Each point is reached from the start by the listed moves, each made 0, 1 or 2 times, or once backwards (-1), plus a little noise. Is the number of moves made odd or even? Then give how often each move was made.

Moves:
(1): [ 0.27  0.07  0.22 -0.27 -0.44]
(2): [-0.13  0.07 -0.31  0.44  0.02]
Start: [ 0.01  0.09  0.04 -0.16 -0.06]
Points:
[ 0.43  0.28  0.17 -0.26 -0.92] -> odd (2, 1)
[ 0.16  0.02  0.36 -0.61 -0.09] -> odd (0, -1)
[-0.50  0.15 -0.82  0.98  0.41] -> odd (-1, 2)
[ 0.31  0.41 -0.11  0.18 -0.93] -> even (2, 2)

Moves:
(1): [ 0.23  0.06  0.05  0.16 -0.16  0.06  0.20 -0.19]
(2): [ 0.04  0.10  0.10  0.11 -0.18  0.27  0.37 -0.02]
(3): [-0.22 -0.06  0.05  0.17 -0.06  0.06 -0.17  0.04]
(4): [ 0.08  0.04 -0.28  0.22 -0.06  0.42 -0.11  0.00]
(5): [ 0.21  0.40 -0.07  0.07 -0.07 -0.12 -0.20  0.09]
(6): [ 0.05  0.19  0.09 -0.06  0.13 -0.07 -0.05 -0.19]
(7): [ 0.02 -0.06  0.20  0.12  0.09  0.10 -0.16  0.08]
(8): [ 0.17  0.00  0.18 -0.05 -0.31  0.07 -0.15  0.10]
Start: [ 0.00  0.06 -0.15  0.02 -0.09 -0.11 -0.03  0.13]
Points:
[ 0.45  0.87 -0.75  0.77 -1.13  0.81 -0.36  0.54] -> odd (0, 1, 1, 2, 2, -1, -1, 1)
[ 1.13  0.63  0.23  0.77 -1.28  0.82 -0.02  0.08] -> even (2, 1, 0, 1, 1, 0, 1, 2)
[-0.46 -0.21  0.53  0.70 -0.41  1.25 -0.24  0.37] -> odd (-1, 2, 2, 1, -1, 1, 2, 1)
[ 0.54  1.05  0.05  0.10 -0.13 -0.62  0.82 -0.72] -> odd (2, 1, 0, -1, 1, 2, -1, -1)
[ 0.98  0.25  0.01  0.26 -0.59 -0.22 -0.31  0.19] -> even (2, -1, -1, 0, 1, -1, 1, 1)

Moves:
(1): [ 0.00 -0.16  0.10  0.04 -0.23  0.06  0.07  0.03  0.04  0.09 -0.10 -0.17
  0.18 -0.09 -0.11 -0.10 -0.27]
(2): [ 0.11  0.15  0.01  0.02 -0.11  0.15  0.10 -0.10 -0.09  0.02  0.08 -0.18
  0.02  0.13 -0.05  0.00  0.00]
(3): [-0.08 -0.02  0.10  0.03 -0.09  0.10 -0.12  0.04 -0.13 -0.09  0.16 -0.04
 -0.10 -0.14  0.11 -0.02  0.04]
(4): [ 0.00  0.18  0.21  0.15 -0.08  0.05  0.13 -0.20  0.06 -0.03  0.08  0.09
  0.11  0.13  0.18 -0.10  0.02]
(5): [ 0.08  0.28  0.15 -0.06 -0.05  0.25 -0.07  0.19  0.10 -0.05 -0.17 -0.01
 -0.22  0.19  0.21 -0.22 -0.06]
(6): [ 0.12  0.01 -0.07  0.22  0.13 -0.07  0.04 -0.03  0.19 -0.03  0.02  0.04
 -0.07 -0.03 -0.09 -0.02  0.02]
(7): [-0.22  0.17  0.05  0.01 -0.07 -0.03 -0.08  0.08  0.06  0.26  0.02  0.21
 -0.16  0.22 -0.15  0.07 -0.05]
(8): [-0.05 -0.05  0.05  0.02 -0.01  0.14  0.00  0.21 -0.19  0.02 -0.10  0.03
  0.12 -0.10 -0.16 -0.07 -0.17]
(9): [-0.08  0.18  0.02 -0.07 -0.15 -0.03  0.26 -0.08  0.10 -0.11  0.23 -0.01
 -0.01  0.10 -0.12 -0.21 -0.04]
(10): [-0.03  0.21  0.15  0.09 -0.01 -0.08  0.02 -0.11 -0.13  0.01  0.04 -0.20
  0.14 -0.15  0.02 -0.29 -0.05]
(11): [ 0.37  0.01 -0.04 -0.16  0.05  0.09 -0.08  0.18  0.03  0.26  0.02 -0.04
  0.33  0.09  0.03 -0.23 -0.05]
(12): [-0.14  0.08  0.01  0.03 -0.02  0.16 -0.15 -0.14  0.05 -0.08  0.00  0.02
  0.01  0.11  0.00 -0.09 -0.02]
(13): [-0.15 -0.20  0.13  0.00 -0.02  0.16  0.10  0.11  0.10  0.03  0.00 -0.21
  0.08  0.06 -0.12 -0.02  0.12]
(14): [ 0.15  0.10 -0.12  0.21 -0.24 -0.03 -0.10  0.07  0.09 -0.18 -0.04 -0.21
 -0.05  0.30  0.08  0.04 -0.03]
Start: [-0.08 -0.09  0.04  0.09 -0.09  0.03  0.04  0.04  0.24 -0.12  0.13 -0.05
 -0.01  0.01  0.01 -0.05  0.18]
Points:
[ 0.41  0.26  0.68 -0.29 -1.12  0.66  0.75  0.44 -0.19 -0.13  0.39 -1.12
  0.85 -0.26 -0.05 -1.46 -0.68] -> odd (2, 1, 1, 0, 1, -1, -1, 1, 2, 1, 1, -1, 0, 0)
[-0.09 -0.21  0.70 -0.42 -0.29  0.45  1.14  0.25  1.28 -0.30  0.08 -0.23
  0.00  0.38  0.14 -0.79  0.26] -> odd (1, -1, -1, 1, 2, 0, -1, -1, 2, -1, 0, -1, 2, -1)
[ 0.08  0.93  0.14 -0.01 -1.00  0.69  0.24  0.38  0.47  0.54  0.27 -0.22
  0.02  0.79 -0.92 -1.04 -0.96] -> odd (2, 2, 0, -1, 1, 1, 2, 1, 2, 0, 1, 1, -1, 0)
[ 0.51 -1.04 -0.23  0.04 -0.40  0.49  0.44  0.49  0.70  0.01  0.54 -0.72
  1.10 -0.30 -1.02 -0.83 -0.37] -> even (2, 0, 1, -1, -1, 2, -1, 1, 2, -1, 2, 1, 1, 0)
[ 0.35  0.99  0.54 -0.03 -0.90  0.84 -0.48  0.59 -0.27  0.98  0.07 -0.71
  0.62  0.27 -0.37 -1.43 -0.99] -> even (2, 2, 1, -1, 1, 0, 2, 1, 0, 2, 2, 1, -1, 0)
[ 0.16  0.47  0.89 -0.20 -0.44  1.84 -0.88  1.00 -0.45  0.22 -0.20 -0.78
  0.57  0.28  0.43 -1.40 -0.26] -> odd (0, 1, 2, 0, 2, -1, 0, 2, -1, 1, 2, 2, 1, 0)
[-0.11  0.79  0.77  0.43 -0.70  1.15 -0.19  0.95  0.45 -0.65  0.04 -0.67
  0.13  1.00  0.37 -1.45  0.09] -> even (-1, -1, 1, 1, 2, 0, 0, 2, 1, 1, 1, 1, 2, 2)
[-1.03  0.02  1.05  0.06 -0.33  0.64 -0.38  0.70 -0.33  0.77  0.23 -0.07
  0.60 -0.58 -0.59 -1.15 -0.45] -> even (1, -1, 2, 0, 0, 0, 2, 2, 0, 2, 1, 1, 1, -1)

Moves:
(1): [ 0.01  0.08 -0.26 -0.09  0.43 -0.07  0.20 -0.06 -0.08  0.03  0.39  0.07
  0.04 -0.04  0.02 -0.32 -0.12  0.16  0.09 -0.07  0.05  0.06  0.01 -0.40
 -0.07]
(2): [ 0.07 -0.32  0.23  0.05  0.07 -0.01 -0.13  0.08 -0.10 -0.26 -0.08  0.12
 -0.09 -0.17 -0.24 -0.19 -0.10 -0.01 -0.22  0.00 -0.07  0.05  0.08 -0.04
 -0.06]
(3): [-0.08 -0.04 -0.06 -0.14 -0.16 -0.20  0.07  0.14 -0.10 -0.12  0.07 -0.45
  0.03 -0.27  0.14  0.33  0.11 -0.26 -0.08  0.16  0.26 -0.29  0.15  0.11
  0.06]
(4): [ 0.21  0.03  0.06  0.21  0.01  0.00  0.00  0.17 -0.04  0.07 -0.09 -0.19
 -0.10 -0.02  0.13 -0.34  0.14 -0.16 -0.05 -0.17  0.00  0.17  0.24  0.11
 -0.06]
(5): [-0.07  0.04 -0.06 -0.26 -0.20  0.01 -0.05  0.18  0.27 -0.22  0.02 -0.08
  0.20 -0.14 -0.02 -0.13 -0.10  0.01 -0.01  0.13  0.17 -0.26  0.12  0.12
 -0.01]
(6): [-0.01 -0.03  0.00 -0.23  0.03  0.22  0.37  0.01  0.12  0.18  0.11  0.07
 -0.24  0.02 -0.02  0.46  0.05  0.14  0.26 -0.07  0.02  0.01  0.21  0.24
  0.24]
(7): [-0.21  0.00 -0.39  0.03 -0.33 -0.16 -0.10  0.36 -0.07 -0.31  0.19 -0.13
 -0.07 -0.18 -0.05 -0.07  0.20  0.06  0.01 -0.41  0.06 -0.31  0.16 -0.10
  0.01]
(8): [ 0.18 -0.12 -0.04 -0.45  0.12  0.27  0.07  0.09 -0.15  0.26 -0.20  0.05
  0.12  0.36 -0.03  0.12 -0.17 -0.11 -0.21 -0.06  0.32 -0.11 -0.19 -0.05
 -0.23]
(9): [ 0.26  0.00 -0.02  0.22  0.42  0.29 -0.20 -0.01 -0.06 -0.05 -0.29 -0.22
 -0.01  0.07  0.02 -0.15 -0.21 -0.16  0.08  0.03  0.03 -0.17 -0.29 -0.06
 -0.30]
(10): [-0.02  0.03  0.37 -0.10 -0.16  0.12 -0.11  0.26  0.18 -0.22  0.18  0.42
 -0.22 -0.31  0.30  0.11  0.15 -0.17  0.01  0.21 -0.56 -0.06  0.13 -0.18
  0.20]
(11): [ 0.02 -0.06  0.09 -0.24 -0.14  0.11 -0.23 -0.10  0.04  0.22  0.03  0.10
 -0.10 -0.03 -0.07  0.08  0.25  0.28  0.23  0.14 -0.09  0.04  0.23  0.08
  0.31]
(12): [ 0.15  0.04  0.07 -0.03 -0.09 -0.05 -0.20  0.02  0.03 -0.11 -0.04 -0.16
  0.17 -0.04 -0.06 -0.14 -0.02 -0.10 -0.17 -0.17 -0.30 -0.08  0.12  0.18
 -0.06]
(13): [-0.03 -0.07 -0.03 -0.29  0.07  0.10  0.08 -0.12 -0.02  0.22  0.24 -0.31
 -0.40  0.06  0.41 -0.11 -0.30 -0.03 -0.14  0.22  0.32  0.26 -0.28 -0.17
 -0.20]
(14): [ 0.05 -0.09  0.15 -0.30 -0.25 -0.32 -0.12  0.23  0.21  0.01  0.00  0.07
  0.03 -0.11  0.01  0.27  0.10 -0.05  0.19 -0.07  0.05 -0.13 -0.16  0.53
  0.31]
(15): [-0.29  0.19 -0.20 -0.28  0.20 -0.12  0.17 -0.16 -0.05  0.17 -0.17 -0.07
 -0.19 -0.14  0.00  0.09 -0.26  0.11  0.20 -0.23  0.21  0.07 -0.18 -0.37
  0.08]
(16): [-0.02  0.28 -0.48 -0.03 -0.02 -0.39  0.10 -0.47  0.05 -0.21 -0.03  0.17
 -0.03 -0.03 -0.30  0.12  0.28 -0.14 -0.02 -0.07  0.14 -0.29 -0.01  0.35
 -0.13]
(17): [ 0.23  0.03 -0.38  0.09 -0.03 -0.13  0.00  0.10  0.08 -0.09 -0.09  0.03
  0.10 -0.05 -0.28  0.12  0.04 -0.09 -0.23  0.00 -0.16  0.03 -0.02  0.18
  0.27]
(18): [-0.13  0.03  0.38 -0.08 -0.18 -0.49  0.05  0.27  0.46 -0.15 -0.24 -0.01
 -0.21  0.21 -0.05  0.22  0.29  0.16 -0.22  0.04 -0.32  0.02  0.02  0.19
  0.17]
(19): [ 0.00  0.08  0.04 -0.13 -0.02  0.14 -0.05  0.18 -0.04  0.19 -0.02 -0.12
 -0.08 -0.01 -0.05  0.41 -0.04 -0.04 -0.06  0.07  0.19  0.15 -0.12  0.01
 -0.29]
(20): [ 0.04  0.01 -0.21 -0.22  0.32  0.15  0.01 -0.03 -0.11  0.22 -0.19  0.19
 -0.05  0.02  0.05  0.38 -0.24  0.12 -0.25  0.06  0.14  0.09  0.05  0.30
 -0.19]
(21): [ 0.31 -0.23 -0.40 -0.01 -0.05 -0.09  0.17 -0.28  0.12  0.15 -0.29 -0.01
  0.17 -0.14  0.09  0.01  0.16  0.22  0.15  0.09  0.19 -0.01 -0.12  0.33
 -0.40]
(22): [-0.53  0.04 -0.40 -0.01  0.31  0.26  0.17  0.06  0.02 -0.13  0.06 -0.25
  0.16 -0.21 -0.09  0.09  0.30 -0.25 -0.06  0.13 -0.13 -0.16 -0.08  0.14
 -0.35]
(23): [ 0.26 -0.07 -0.08 -0.09  0.14  0.14 -0.20  0.05  0.01 -0.20 -0.11 -0.14
  0.21  0.14  0.03  0.15 -0.09 -0.09 -0.12 -0.22  0.25  0.11 -0.19 -0.04
 -0.20]
(24): [-0.42  0.20 -0.29  0.29  0.09 -0.30  0.31 -0.12 -0.32 -0.09 -0.14 -0.23
 -0.26  0.17  0.04 -0.07  0.27 -0.32  0.27  0.26 -0.19  0.23  0.21 -0.12
 -0.19]
Start: [ 0.11 -0.18 -0.02 -0.05  0.06 -0.31 -0.24  0.08 -0.12 -0.37  0.05  0.16
  0.34 -0.28 -0.53  0.07  0.64 -0.08  0.27  0.10 -0.01  0.15  0.23  0.10
 -0.42]
Points:
[-0.65 -0.56 -1.02 -2.90 -0.95 -0.25  0.67  1.35  1.55 -0.38 -0.20  0.17
  0.25 -1.42 -1.66  3.00  2.53  0.12 -1.05  1.59  0.34 -1.26  1.04  1.90
 -0.28] -> even (0, 1, 2, 0, 2, 1, 0, 2, -1, 1, 2, -1, 0, -1, 0, 1, 2, 2, 2, 0, 1, 2, -1, -1)
[ 0.89 -0.73  0.46 -0.26 -0.17  0.59 -0.52  0.94 -0.56  0.04 -0.41  0.00
  0.99 -0.30 -1.42 -0.37 -0.01 -0.15 -0.36 -1.54  0.18  0.29  1.18  0.48
  0.90] -> odd (-1, 1, 0, 2, 0, 1, 0, 1, -1, -1, 0, 1, -1, 0, 1, -1, 1, -1, -1, 0, -1, 0, 0, -1)
[-0.57 -0.04  0.09  0.18 -0.16 -0.56 -1.14  2.50  1.05 -2.88  0.89  0.62
  0.88 -1.90 -0.91 -0.38  2.06 -0.78 -1.00 -0.62 -1.53 -0.29  1.13 -0.25
  0.24] -> odd (1, 1, 0, 2, 1, -1, 1, -1, -1, 2, 0, -1, -1, 0, 0, 0, 1, 1, 0, 0, -1, 2, 2, -1)
